Each row of a before or after table is a point. One or more steps were done to the points. Then noise was added and the rows were shuffled. The steps act on how far a point lies along the listed directions, d1 being the first. Name the steps. A step turns or swaps two directions, mirrors them in a line or flattens them onto one, adds a multiple of one to another, or multiplies one. Angles are multiples of 10 degrees, from the lower direction toward the higher: turns from -170 to 170, lines from 10 to 170 but not 90. Use the fewest steps. Two steps may share a direction if one is a turn and the other turns, adds or multiplies; they go together, in the order done. Otherwise the lowest direction goes first.

Directions:
(1): [ 16 -42]
(2): [42 16]
Before, 9 rows:
[[ 13  -5]
 [-16  10]
 [  8  18]
 [ -6 -10]
 [ 20   0]
 [ -7 -12]
 [-33   8]
 [ -5  -1]
 [  9  22]]
After:
[[  7  -7]
 [-37   2]
 [  6  -7]
 [ -8  -2]
 [ 26   0]
 [-15  13]
 [-11  11]
 [-61  -2]
 [ 30   6]]
Steps: add 1.5 times d1 to d2

Directions:
(1): [ -1  11 -18  29  43  26]
(2): [60 -2  4 -8 11 -5]
(3): [  8  20  -7 -16 -27  48]
(4): [-12  18   9 -47  32  -2]
(5): [ -2 -49 -29 -19   6  13]
Before (9 x 6):
[[ 34  -8   2 -14 -45  16]
 [ 26  -8 -18 -18  13  19]
 [ -7 -11   2  34  11 -25]
 [-12 -18   5 -12 -18 -11]
 [-26 -13 -15  13  54 -26]
 [-34   4  -8   1  49   0]
 [-36 -14   3 -10  32 -40]
 [-36  23   4 -35   4 -10]
 [  1   4   8   7  48 -30]]
After, 9 rows:
[[ 39   0 -16  16 -22  45]
 [-33 -29   8   3   5 -60]
 [-37  -6  14 -34  19 -37]
 [-28  -2  10  -8 -35 -33]
 [ -9 -23  -4  22 -11  -5]
 [  4   1  22 -17  16 -41]
 [-31 -18   1 -21  35 -53]
 [-14  -1   4  19  31 -25]
 [ 27  -8 -12 -32  -4  21]]
Steps: turn d1 and d4 by 80 degrees; add 0.5 times d2 to d3

Directions:
(1): [ -8 -20  29   6  41  -6   7  35  13  56   4]
(2): [ 29   8  17   8  10 -60  -5  17  14 -27 -37]
(3): [-13  47   3 -27  21  29  -4  14 -23   4 -49]
(4): [-18   0  13  45 -23  36 -15  29  39 -18 -18]
(5): [-47  17  14  12  39 -10  31 -29  17 -29  13]
Before (8 x 11):
[[ 29 -13  -4  -9  14 -27   9 -15  -2  14  10]
 [  6 -21   4   5  -8 -25  -5   5   8  24  -8]
 [  1  -7  -9  -7 -26  11 -18  27  -4  18 -16]
 [-25  -1  17  23  -4  42   7   2  39  -8   5]
 [-14  -5  12  49 -21  10   6  -1  37 -15  -1]
 [-30  16 -12  29 -11  28   4 -26  24 -33  12]
 [  6 -21  -4   1 -11  -2  -7  -9  -9  29  23]
 [ -1  -1   4 -13  10 -23  -4   5 -12  27   7]]
After, 8 rows:
[[-32  -3  10  22 -11  60   8  -3  34  -1  15]
 [ 14 -18  -3   3 -13 -16  -9 -10  -7  17  13]
 [-46   6 -14  26  -5  56   8 -25  20  -7  31]
 [  4   4  -2 -14   5 -27  -4   0 -14  14   2]
 [ 32 -11  -4  -8  11 -31   6 -17  -2   7   7]
 [ 14  -3  -2  -1 -23 -17 -20  35   1   5 -35]
 [-21  -9  10  45 -22  23   7  -2  35  -6   6]
 [ 12 -17   4   7 -11 -35  -7   3   9  10 -16]]
Steps: multiply d1 by 0.4; add -1 times d5 to d2

Directions:
(1): [ -2  29  13  -8  30 -11  18   3   8 -10  26 -13  31  -1 -32   9  22  21
 -60   6]
(2): [-26 -25  32  14  17 -30 -29 -39  11   6  17  -9 -41 -12  20  27  10  12
 -11   8]
(3): [ 10  24 -40  29 -16 -13  35 -11  21   1 -19   0 -14 -36  27   6  44  -5
  -8   4]
(4): [ -4  12  22   6   4  -2  24 -13   4  -9  13  20   9 -41   0 -15 -43 -26
   6  59]
Before (11 x 20):
[[  2  -3   4  -1  -3   3   3   7  -9   2   1  -1   1   2   1  -5  -4  -1
    1  -1]
 [  9   8 -11   8   1   8  12  11   4   1  -6  -3   5  -3   5  -5  10  -4
   -7  -4]
 [  5  -6   8  -9 -10  15 -16   5 -14   4  -4   8  -6  11  -3  -3 -13  -6
   21 -16]
 [  5  -1  -5  -8  -7  13   4  17  -5  -7 -17   3   6   6  -6  -9 -10  -3
   17   0]
 [-17 -22  29   1   6  -9 -26 -17  -8   2  10  -2 -10   1   1   4 -17   6
   -1   7]
 [-14  -2  18   8   3 -13  -1 -16  10   3   6   4 -11 -17  10   6 -11  -5
   -7  23]
 [ -1   2  21  -6  10  -3   1  -2  -4  -7  10  -6   4  -3 -10  -2  -4  -4
  -12  18]
 [  9  14   1 -10  -5   4  17  19   1  -4   2   2  25  -3 -10   2  -3  -4
  -14  -1]
 [ -4  -6  12  -6  15  -4 -17   7 -10   3   9 -13   2  35 -15  14  15  31
  -24 -29]
 [  0  -7   3   0   2  -2   3   4  -9   5  -4  11   2  -2  -6  -2 -18  -6
   12   5]
 [ -2  -2  -1   6 -11   9   8   8  -1   4  -7   8  -1 -13   3 -11 -14 -14
   28  20]]
After, 11 rows:
[[  7 -18   0  -1 -29  21 -19   1 -17   8 -18  19 -23   2  18 -11 -30 -24
   58 -10]
 [ -5  10  26  -8  24 -12   1  -4   1  -9  20 -17   9   2 -19   9  18  12
  -42   9]
 [-11 -30   2  16 -23   4 -16  -8  -3  14 -17  11 -36 -15  31  -6 -21 -21
   60  16]
 [ -4 -19   3   6  -4  -5  -7  -5  -9  10  -8  12 -15  -4   7   1 -19  -9
   26   3]
 [  5  11  -1   7   7   4  15   6   5  -2   2  -1   8 -10   1  -5   2  -5
  -13   8]
 [-14 -10   9   5   3 -14 -16 -11   9   8   1  -8 -19   4  11  15  13  11
  -12  -8]
 [ -9 -25   7  -1  -6  -2 -30  -4 -11   6  -5  -8 -12  19   5   4   2  13
    6 -22]
 [ 10  33   3 -16  26   5  21  28  -8 -10  18 -12  49  29 -46   2  18  32
  -57 -17]
 [ -1  25  22  -9  16 -10  24   6   9  -9  23  -1  32 -17 -20  10   0   4
  -45  20]
 [  1  -6   6   1  -4   2   2   4  -8   3   1   0  -3  -2   5  -5  -7  -4
    5   2]
 [  0 -12   2   0 -13   9   0   4  -4  -5 -19  11 -11  -9  10 -11 -26 -16
   37  16]]
Steps: multiply d1 by 3; turn d2 and d4 by -70 degrees; multiply d3 by 0.7
